Each row of a before or after table is a point. The points were changed in one or more steps. Then noise was added and the rows were shuffled. The steps act on columns, c1 being the first. What was done? A step turns or swaps two columns, mirrors them in a line or flattens them onto one, adds a multiple of one to another, or multiplies or shifts one. Angles are multiples of 10 degrees, from the lower column toward the higher: turns from -170 to 170, lines from 10 to 170 but not 90. Use the fewest steps. Two steps may share a column if one is a turn and the other turns, adds or multiplies; they go together, in the order done. Otherwise the lowest column goes first.

Before:
[[ -4  14]
 [-22 -24]
 [-14 -10]
 [-93  16]
 [-82 -44]
 [  1  -4]
 [-62  32]
 [ -4 -50]
 [  8  21]]
After, 9 rows:
[[  3 -23]
 [ 69   2]
 [  7  32]
 [ 49  81]
 [ 11 -10]
 [-21  44]
 [ -2   2]
 [  8  15]
 [ 89  31]]
Steps: turn c1 and c2 by -150 degrees

Before (9 x 4):
[[-26  52 -31  60]
 [ -2 -53  54   4]
 [  4 -61   8 -49]
 [  3  11 -12  42]
 [ 19 -80  34 -37]
 [  6  39 -28  47]
 [ -8 -22 -38  63]
 [ 22 -43  26 -15]
 [-32 -72  35 -42]]
After (9 x 4):
[[  2 -31   8 -54]
 [  4  71 -27  42]
 [-31 -44  36 -41]
 [ 19 -16  28 -18]
 [-25  82 -29  58]
 [ -6 -23  55   4]
 [ -8  12 -38  63]
 [  5  46 -13  40]
 [ 22 -50  33 -37]]
Steps: shift c2 by 30

Before, 14 rows:
[[ 26  47  -3 -27  10  14  36 -30]
 [-23  -8 -15  59   6  28 -47  42]
 [-38 -27  11 -23  27 -59 -64 -12]
 [-21 -73 -18 -44  23 -48 -34  14]
 [ -5  57   1 -35  11 -42  18  43]
 [ 42  52 -10 -40  -3  40 -24  16]
 [-14  15 -43 -17  48   9  34  17]
 [-36 -67 -10  -1   5  -3 -10  74]
 [  2  43  56  21 -24  89 -26  -6]
 [-25 -55 -41  11  26 -45 -33  66]
 [ -1 -27 -47  53 -16   6 -11  46]
 [-35 -45 -72  -3 -12 -27 -36  46]
 [ 42  15  44  36 -53  50  -3 -20]
 [ 95  43  34 -16  34  25   9 -22]]
After (14 x 8):
[[  5 -59  -2 -24  20 -45  23   0]
 [  2 -74  -5  20  16 -46  51  -4]
 [ -3 -47 -32 -18 -17 -29  31 -17]
 [ -9  16  28 -30 -42  48 -15  13]
 [  5  48 -13  41  18  13 -17 -11]
 [  1  -8   7 -77   1  30  12   4]
 [  9  15 -26  32  46  12 -23 -16]
 [  2 -28   5 -10  17 -60  71   1]
 [ -2 -27 -17 -52 -16   4 -16  -9]
 [  3  52   0  23   7  40  44   0]
 [  1  56  21  37  11 -39   5  14]
 [  1 -68  22  -5   2  -5   8  13]
 [  7  41  16  21  48  25   1   9]
 [ -2  44  34 -33 -19  90  11  24]]
Steps: flatten c1 and c5 onto the line at 80 degrees; flatten c3 and c8 onto the line at 30 degrees; turn c4 and c7 by -150 degrees

Before:
[[-25  45 -52  34  28 -33  23 -38 -17]
 [-22  50   2  20   2  29 -17 -28  31]
 [-16  -8   3  50 -28  -4 -36  -4  47]
 [  7 -17 -40  24 -41 -30 -25  11  10]
 [ 24  52 -32  11  19   2  -5 -10  12]
 [ 27 -11 -43 -23 -28  14 -38  -4  28]
 [-30  18 -25  45 -39 -23  37 -14  26]
 [ -7   9 -30 -26  31  20   5 -40  37]
 [-35   1 -26  -5  14  38 -21  -5  15]
 [ -2   1  13 -24   5 -16 -11 -33   7]
 [  2   9  -8   4  22  22 -10  -5  20]
 [ 31 -11 -17  54 -12   3 -31 -44 -15]
 [-27   5 -15  42   8 -18  11 -15 -33]]
After:
[[ 14  -1  -5 -59 -28  -4  17  -3  49]
 [-28 -16  22 -61 -13   1  10 -44 -16]
 [ 29  31   9 -37  10 -16 -27 -15 -34]
 [ 39 -56  20  -2  15  37  22  -5  15]
 [-19 -31  48  10 -28  13  44  -3  28]
 [ 14 -20  29  26  33  19   5 -38  38]
 [  0 -25   7  -9  23  20   8  -6  21]
 [ -2  24 -11  18   5 -15  20 -33   6]
 [ 35  94  47 -22  28 -32 -35 -38 -18]
 [ -2  30  41 -30 -43 -30  15  11  10]
 [ 35  53  19 -29 -38 -23 -49 -12  26]
 [ 22   8  -6 -25   2  31  10 -27  31]
 [-17  50  37 -15  19   1   0 -12  11]]
Steps: turn c1 and c3 by 170 degrees; add -1.5 times c6 to c2; turn c4 and c7 by -160 degrees

Before, 12 rows:
[[ 21 -20  27 -39   2  26 -27 -17  35  22 -39  22]
 [ 29  20  11 -25 -36  37  29  31  46 -14  34   3]
 [  9 -12   8  -4 -24  15   2  40  59  38   9  -3]
 [  9 -20  30 -27 -13  16 -37  16  49 -22 -45  15]
 [-13 -12 -45  -4  -4   8 -33  18  19   8  26 -12]
 [-35 -31  -8  14   6  16  -9   3  24   4  38 -25]
 [-60   8 -33  27 -12   5 -22 -11  20   6  22   3]
 [-43 -32 -31  10 -36 -15 -10  -5  -4   4  28  -3]
 [-22 -14 -30  32 -25   6 -24 -15  13  14   9 -41]
 [-51 -12 -48  16   0   5  11   8  -1   2   1 -22]
 [ 14  16  21 -31  -9 -11   4  23  50  12  18 -20]
 [-23  -9  -4  27  -3   5 -29  10 -18   6   4   2]]
After (12 x 12):
[[-16 -10 -46  -5  -4   7 -34  18  19  19  18 -12]
 [-46 -31 -31  12 -37 -14 -11  -7  -5  11  20  -5]
 [  8 -20  31 -29 -14  16 -37  16  48 -50 -31  17]
 [ 24 -25  24 -37   3  26 -28 -16  35  54 -27  22]
 [-53 -11 -44  16   1   6  13   8   1   2  -1 -24]
 [ 14  15  21 -30 -12 -11   3  26  53  30  14 -22]
 [-24 -11  -4  28  -1   5 -28   8 -19  12   2   4]
 [ 31  19  13 -25 -37  37  29  32  49 -37  23   2]
 [-22 -17 -31  32 -23   5 -24 -18  10  34   5 -41]
 [-56   8 -34  24 -13   6 -20  -9  20  14  16   3]
 [-35 -32  -8  18   4  18  -7   4  24   9  26 -24]
 [ 10 -12   6  -5 -22  14   3  40  56  96   6  -1]]
Steps: multiply c10 by 2.5; multiply c11 by 0.7

Before:
[[-26  -4 -12  -2   4 -21   5  24 -12 -46 -18   2  93 -17  15 -24   4  11]
 [-26 -11 -14   2  39  52 -10  26  17  16  -9   6 -28  -7   5  35 -42  15]
 [ -8   9  24  -4  38 -33 -28  21 -22 -27 -24  23   7 -22  -4 -10   9  43]
 [-11 -21  19  -8  32 -31   1  23 -19  11 -19  18 -25 -95  11  -3  -7  39]
 [-21 -38  23  11   4   0  -6 -12  11   7  -1   1 -18 -11  12   3 -31  27]
 [-16  10  31  12  -3 -31   5  12  19  25  -4   0 -20 -13  14 -26   4 -30]
 [-11   3  37  44  22  43   7 -86 -17  22  17  36 -22 -12   9 -32  -6 -17]
 [-12   6  -8  14  -2 -11  10  26  15 -48   6  55 -21 -38  11  36   1  25]]
After, 8 rows:
[[-11   6  -9  15  -1 -10  10  27  25 -49   6  55  -2  38  12  37   1  25]
 [-26 -11 -13   2  40  52 -11  25  32  16  -8   8  -1   6   4  36 -42  15]
 [-26  -4 -12  -1   4 -22   5  24 -86 -45 -18   2 -36  17  15 -25   5  11]
 [-12   2  38  44  22  44   7 -86  10  23  17  36  26  12   9 -32  -7 -17]
 [-16  11  30  12  -4 -31   5  12  27  24  -4   0  -7  13  15 -26   5 -29]
 [ -8   9  24  -4  39 -33 -28  21 -17 -28 -24  23  15  22  -4 -10  10  42]
 [-10 -21  19  -9  33 -32   2  22  11  10 -18  19  29  95  11  -4  -7  39]
 [-22 -38  24  11   3   0  -7 -12  21   7  -2   1  -1  11  12   2 -30  27]]
Steps: mirror c9 and c13 in the line at 150 degrees; multiply c14 by -1

Before:
[[ -2   4  39  34  57  28  32 -55  -6   3  21 -13 -52  17 -12 -12   0 -17
  -26 -33]
 [  6  41  -3  25  19  10  16  44  -4 -10  60  30   1  54 -47 -49  28  15
   43  32]
 [-65 -47 -20 -23 -17 -43   3  44 -33 -30 -23 -26 -36 -30 -53  -4 -31 -42
  -64 -36]
 [ -2   2 -23  55  41 -65 -25  29 -36  57 -21   6   9  56 -25 -47  27  36
   20  48]
 [-58  26 -30  11 -56 -54 -37  12 -13  12 -12 -16 -15   1 -70 -27  -2  32
   -7   9]
 [ 12   8   9  37  38 -12  12  -7 -16 -35  37 -16   8  38 -14 -41   8  27
   45 -54]
 [  1  26  12  95  22  25  30  -7 -22 -32  67  24  28  11  11 -53   8  13
   10   1]
 [-39 -62 -55  17  15   3 -13 -10  29 -20 -11 -44 -69 -48 -50   5 -61 -49
  -34 -45]
 [-71  40 -50 -17 -14 -34 -58  66 -33   3  -4  18  34 -28 -63  39  -6   9
    4  -6]
 [-17  16   3  36  49  46  29  -8  18 -44  14 -48  -7   3  15 -50  40  -7
   -2 -15]
 [-85   9 -25   9 -24 -37   5  61   7   0 -61  12 -25 -29 -55   5 -45  -7
    5 -32]
 [ -8  -7 -63   2 -31 -25 -30  16 -45  39 -60  49  16  47 -48 -34  23  33
    8  13]
 [-66 -33 -21 -16  -4   1 -33  42 -16   8 -41 -23 -15  -9 -63 -11 -71  36
  -37  -8]
 [-74 -43 -12   0  -3  20  15 -15 -27  -3 -14 -69 -32 -24 -40  -5 -61 -68
    2 -32]]
After (14 x 20):
[[ -6 -32 -20 -17   8   1  21 -49 -14   9  35 -24 -15 -27 -64  -9 -70  35
  -38 -65]
 [ 32  39  -2  24  10  10  23 -33  -5 -10 -68  32  17  53 -48 -51  25  15
   43   5]
 [ -6  38 -48 -17 -35 -36  27 -64 -30   1  -8  20  11 -56 -64  41  -7  11
    3 -72]
 [-34   5  36  34  77  30 -13  57  -5   4 -10 -11   9  33 -11 -12   0 -18
  -26  -2]
 [ 47   3 -22  56  22 -67  56 -31 -33  57  16   4  37  26 -26 -50  27  35
   19  -2]
 [-36 -47 -20 -24  17 -42 -22 -48 -33 -32  15 -24 -37 -20 -55  -2 -30 -40
  -63 -68]
 [ 15  -6 -64   4 -33 -24  53 -26 -43  40  57  49 -14  17 -49 -36  24  33
    8  -8]
 [  1  28  13  97  -8  25 -17  20 -23 -32 -64  23  36  28  10 -53   8  12
    9   0]
 [-47 -59 -54  17  63   3 -22   7  29 -19  13 -42 -33 -45 -52   6 -61 -48
  -35 -38]
 [  7  28 -30  11 -25 -55  28 -14 -11  14  10 -15 -53 -24 -71 -26  -1  32
   -5 -59]
 [-31  11 -26  10   5 -38 -22 -72   5   0  51  12 -34 -18 -53   6 -44  -7
    4 -85]
 [-32 -42 -11   2  23  23 -25  13 -28  -4  16 -68 -22  -8 -39  -3 -61 -66
    2 -73]
 [-16  17   3  35  35  45 -20  10  18 -44  -8 -47  34  22  15 -49  38  -9
   -6 -19]
 [-52   7   9  37  20 -13  16  12 -16 -36 -35 -13  34  37 -12 -40   8  29
   43  12]]
Steps: swap c1 and c20; turn c5 and c13 by 50 degrees; mirror c7 and c14 in the line at 70 degrees; turn c8 and c11 by -170 degrees

Before:
[[ -7   9  19 -13 -21  23 -14   6  -8  -9 -15 -32   9  21  -7  -2  -6 -10
  -14 -19 -15   1   3   7 -10   7  -4 -17 -15  16  -9 -17]
 [-29 -24  15  -8 -14  20  -4  -3   0 -18  31   8 -17  14   3   1   5  -7
   -2   9  -5   3  11 -25   6  -7  14  11   5 -22  -7 -14]
 [ 18  11 -12  16   2  11  15  -3  12 -11  -6   1  -5  -8   4  11  13 -18
   -2   0  16   9 -11   3 -13 -14  11 -19  -2 -11 -10   0]
 [-13   0  -1  -3 -18  -6  15   4  -4 -15  -1  18   0  -4 -52 -33  14 -20
  -14   0   1   9  -1   5  -1  34  19 -10 -15   4  15  -5]
 [  4  12 -45   5  11  20 -34 -12  -7 -31 -13  14  37  -6 -41  -1  -2 -11
    1 -14  -6   8  12 -12  19  -1  22 -10   2  -3   5  10]
 [-33  12  -5  -7   8  23   9  -8  15  -2 -12 -43 -10  -7   7  -7  10   2
  -13   0 -15 -11  -4   7  35  -6   3 -19 -13   0 -11  13]
 [-30   5  19  -6  13  15   4  -5   3 -30   3   4   0  -7   3   5 -49   1
    4   0  41   1  -3  -5  11   5 -14  28 -15 -11  -8 -14]
 [-32   6  -2  -6  12  -1  16   5  -7 -27 -15  20  -7  -6 -20 -39   0  13
    6  25 -15   5   5 -17  27  26  10  -3 -15   3   1  34]
 [ -8   8   8  25  -8   2  15   0  69  -5 -15  16  14   7   8   6 -44 -10
  -11  -9 -13   5  -8 -18   8   5  14 -17   2  13   0 -22]
 [ -2 -25 -34  12 -41  10 -17 -10  -4  -7  -1  24 -13  -6   5 -13  13 -15
    7 -14   4   8  12  -8  31 -13  14  34 -15  -4  -7   9]
 [-18   1  -4  -4  15  -2   3  50  -1 -12   0  -6 -14  24  -5  -8  11  -5
   -4  -4 -13 -72   7  11 -14   5   6 -20  -1  10  -2  12]
 [-26   2  18   8  15  15 -12 -12  27  -3  31  22 -13  -3   5  11   3  95
   -5  21  28 -37   7  12 -12 -11  19 -18   3  16  -9 -14]]
After, 12 rows:
[[  3  11 -47   7  11 -14 -69 -13  -8 -31  13  13  36  -5 -36  -2  -2 -11
    1 -13  -6  -4  14 -11  19  13  28 -10   2  -3   5  12]
 [-17   3  -5   6  16  -7   7  48   0 -13 -46  -6 -14  25  -4  -8  11  -7
   -5  -1 -11 -54   7  11 -13   3  -1 -19  -1   9   0  13]
 [-29 -22  16   2 -13  -7  -8  -3   0 -17 -20   9 -17  13   4   0   5  -7
   -2   9  -4  23  10 -24   6  -1  22  10   5 -23  -5 -14]
 [-26   2  17 -19  15 -12 -24 -13  34  -5 -46  21 -13  -4   7  10   3  95
   -7  10  28  -8   7  10 -12  -4  21 -19   3  16  -8 -14]
 [-14   1   0   2 -20 -17  31   3  -2 -16   6  19   0  -6 -56 -32  13 -19
  -14   2   4   5  -4   6  -2  19  -1  -9 -16   4  14  -6]
 [-33   7  -3 -11  11 -11  30   3 -12 -27  15  20  -8  -6 -25 -39   0  14
    5  23 -14  -5   6 -16  28   9   2  -3 -17   2   2  34]
 [ -6   8  18  23 -23  13 -28   6  -7  -9  12 -36  10  23  -8  -2  -6  -8
  -15  -7 -17  -9   1   7 -10   4  20 -18 -17  15 -11 -19]
 [-29   2  18   5  13  18   8  -4   3 -31   0   4   1  -7   0   5 -46   0
    5   4  42   4  -4  -5   9  -2   9  27 -13  -9  -8 -14]
 [ 18  13 -13 -11   0  -6  29  -4  15 -11  12   2  -4  -8   9  12  13 -18
   -4 -10  17   3 -12   3 -14  -5  15 -19  -4 -12  -9   2]
 [ -9   8   8 -15  -9 -13  29  -1  89  -4  16  16  13   9   6   4 -45  -9
  -11 -24 -15  -5  -9 -18   7  -4   8 -15   2  14   2 -22]
 [ -1 -24 -34  -2 -41 -10 -35 -10  -5  -5   7  25 -12  -6   8 -13  13 -16
    8 -18   6   6  13  -8  30  -4  13  34 -15  -4  -7   9]
 [-31  12  -5   6   8   6  19  -8  20  -2   3 -45  -9  -6   8  -5  12   4
  -13   6 -18 -16  -5   7  35  -3  22 -20 -13   0 -11  13]]
Steps: mirror c4 and c20 in the line at 110 degrees; turn c6 and c27 by 70 degrees; multiply c7 by 2; multiply c9 by 1.3; mirror c11 and c22 in the line at 70 degrees; flatten c15 and c26 onto the line at 160 degrees

Before (10 x 64):
[[ 44 -13  -4  -1  -1 -11  -2  -1 -27   3   1 -13  -6 -62   0  21 -22 -13
    6 -15  -3 -12  19  41  16  -7   5 -10 -19 -17  -3   0   5  -8  -5   0
    6  13   2  -5   8   7 -24  -4   0  10   9  -1  -4 -14   7  -2   6 -24
  -10  12  14 -11  33  -8  18   5   5 -12]
 [ -3 -13  11  11  12   0 -12  13  12   6  -4   9  18   5   5  15   5   5
   10  -1   9  13   1 -15  10 -14 -15  -1  -4   7   6  10 -10   8  -4   3
   -3  13  -3  17  10  10 -26   8  -8  11 -12  -7  -1 -15  -4  -2  -7   8
   -3  -2  -9  -5   9  10   8  -6   1  -9]
 [  9   9   6  -8  -4   6  -4  12  10   7 -27   6  13   8   3  17 -23   7
   16 -14  -1  -8 -21  -9  -1  -4  12 -11  11 -13  -9 -10   6   8  -8   3
   -2   7   5  13  -2  17 -25   4 -12   5  -4  64  -2  24  -4   8  11  -7
  -19  18  -3   6   9 -12   0  -3  -7   9]
 [ 13   2 -31 -19  17 -12 -14  13  -2   4   0  10  12 -23  23  11 -11   3
   18 -10  -2 -10  17   6   6  -4  11  14  14 -15  -6 -13  -2   8  13   0
    3  10   6  -2   9  -7 -12   2   0  13   9 -11  -5  14  19  11  -9   3
  -19  26  -7 -18  16  12  17   5   7  11]
 [  1   4 -43 -20  -2  14  -9   7  12  16  -5   1 -13   6  19  -2   2   6
    2  27   1  -5  -8  -8 -13  11  12  -9  10  -9 -12   2   9   6   4   6
    5 -68   6 -17  10  20 -19  -1  -1  -8   9 -11  -4  49  -2   3   3  -8
  -10 -20  -8  17  12 -31  18   7  15  -8]
 [  2   7  15  10  -3 -11  -6 -68   9  18 -29   2  -2   2   5  18  -8  -3
   12  -7 -11  -4 -12 -19 -22 -13   2   4  13   0 -10   0  10   9  -8   6
   10   8   3 -17 -13  21  -9   4  -7  13 -14   8  -4  -8   2  10   0   3
  -17 -14  25 -16   0   5   7  -8   7 -18]
 [ -2   4 -23   7   1   7  53  -1  -7  12  -2   0   3   3  16  15 -19  -2
   15  -3  -5 -15  13 -15   2 -16   9  -4 -18   8   0   8  -7  12  -1 -12
    4  -2  -9 -15 -12   3 -20   8  -5  -4   7   6  -5 -16  -3   4  11  11
  -10 -14  -6 -17   2  12   5  -1   6  -3]
 [  3  -1  19   8   5  -4   0  -4  12  16  -6  13 -14  12   8   4 -12  -5
  -22   7   9 -16 -24  -3  13 -12  -5  -9  12 -14  10  -6  -9  13   6   2
   27   8  -5 -18   7  25 -22  15   0   4   9 -12  10   3  19  10   1   8
  -21  37  -9 -14  10   5 -15   6  11 -16]
 [ -8   9   2   8  23  -8 -11  11   9   2  -2 -43 -17  10   1  21  -4   3
    3   8   6 -10  11  12 -16 -14   6   2 -14  12  18  -2   9   0  16 -26
    1   7   0 -14   2   1 -20  -1  -3  11   9  -3   5  -6  -8 -15   5  -5
    3 -11  -9  -4  -1  12  19   4  14 -16]
 [  0 -12  16  10   4  -8  15  10 -60  -6 -16  13 -16   1   4  14 -19   4
   12  -7  -6 -16  10 -18   9 -15   5  -3   4  -4  -8   1 -17   9  -2  -9
   -1  -5  -9  51   3  10  22   8 -12 -17   6 -15  -3   6  -1 -15  14   3
   25 -21  -9  -5  19  12 -18   7  11  -8]]
After:
[[  0   4 -43 -20  -3  15 -10   9  14  17   4   0 -13   6  19 -18   0   6
    1  29   2  -5 -11  -8 -14  -4  12 -11  12 -15 -11   1   8   4   6   9
    4 -49   6 -17   8  18 -18   2 -51  -8   7 -12  -5  49  -2   4  -3  -9
   -8 -19  15  19  12 -30  19   8  15  -6]
 [ 45 -13  -7  -1  -3 -10   1  -1 -26   2   4 -14  -6 -62   0  18 -24 -12
    5 -16  -2 -12  21  42  15  -3   4  -9 -19 -26  -1   1   5 -10  -4   1
    7   9   3  -5  11   7 -25  -6 -51  12  10  -2  -4 -12   5  -2  -8 -23
   -9  13 -16 -10  33  -8  17   3   4  -9]
 [ -2   4 -23   7   0   7  31  -2  -8  11 -43   1   1   2  17  97 -20  -2
   15  -3  -3 -16  13 -16   1  18   9  -1 -18  -2   1   7  -5  15   2 -11
    4   0  -8 -18 -10   4 -20  10 -56  -5   7   3  -7 -15  -3   3  15  10
  -12 -14  -6 -16   3  12   6  -1   8  -5]
 [ 13   3 -31 -22  17 -11 -10  11  -2   4   9  12  12 -23  23 -12 -11   3
   18 -10  -3  -9  17   5   6   9  11  12  13  -7  -8 -13  -2   7  12  -1
    1   8   7  -2  11  -7 -11   3 -52  14  10  -9  -6  15  20  11 -18   2
  -20  25   2 -20  16  13  17   6   7   9]
 [ -4 -13  11  11  12   0 -11  12  13   5   7   8  17   6   6  -5   2   3
   10  -1   7  11  -2 -14  10  16 -13   0  -4  17   4  10  -9   8  -4   3
   -2   9  -4  17   9   7 -26   7 -57  13 -11  -6  -2 -14  -2  -3   0   9
   -4  -3  -3  -5   7   9   8  -7   2  -7]
 [ -8   8   5   7  21  -8 -10  12   8   1   9 -45 -18   9   1   6  -5   2
    1   8   7 -10  11  12 -16  19   4   2 -15   9  18  -1  11  -1  16 -26
    0   6   0 -16   3   3 -20  -1 -52   9   9  -4   3  -6  -9 -13  10  -6
    3 -10  -3  -2   0  13  21   5  11 -15]
 [  9   8   4  -9  -5   6 -22  14   9   9 -16   7  12   8   3  13 -21   5
   17 -14  -2  -7 -20  -7  -1   7  14 -12   9 -28  -9 -10   6   8  -7   5
   -4   4   4  14  -2  18 -23   2 -60   5  -5  64  -3  27  -3   8   0  -7
  -17  17   1   7  10 -11   0  -4  -8   8]
 [ -1 -11  18   8   3  -8  -6   9 -59  -5 -22  15 -17   1   3  35 -18   4
   13  -6  -7 -16  13 -18  10  19   7  -3   5 -19  -9  -1 -16   7  -3  -9
   -3  -3  -7  53   3  10  21   9 -61 -16   6 -15  -5   5   0 -15   8   5
   24 -22  -4  -3  18  13 -16   6  11  -9]
 [  3  -2  22   7   4  -4  -4  -3  12  16  -5  15 -14  11   6   4 -11  -4
  -22   7   9 -18 -23  -5  14  16  -4 -10  12 -19  11  -8  -6  12  10   1
   27   5  -7 -18   7  25 -22  13 -47   4   9 -12  10   4  20   9 -10   9
  -21  35  -2 -15  11   4 -14   5  12 -16]
 [  2   7  16   9  -5 -12 -23 -67   7  17 -15  -1   0   6   3   9  -6  -1
   12  -7 -13  -5 -12 -22 -19  -6   0   4  14  -1 -10   2  12   9  -8   6
   11   7   4 -14 -14  20  -8   4 -57  12 -15   7  -3  -7   4   9   2   4
  -17 -14 -27 -16   0   6   9  -8   5 -19]]
Steps: add 1.5 times c7 to c16; turn c7 and c11 by -50 degrees; turn c26 and c57 by 140 degrees; turn c30 and c53 by 40 degrees; multiply c30 by 1.6; multiply c38 by 0.7; shift c45 by -50
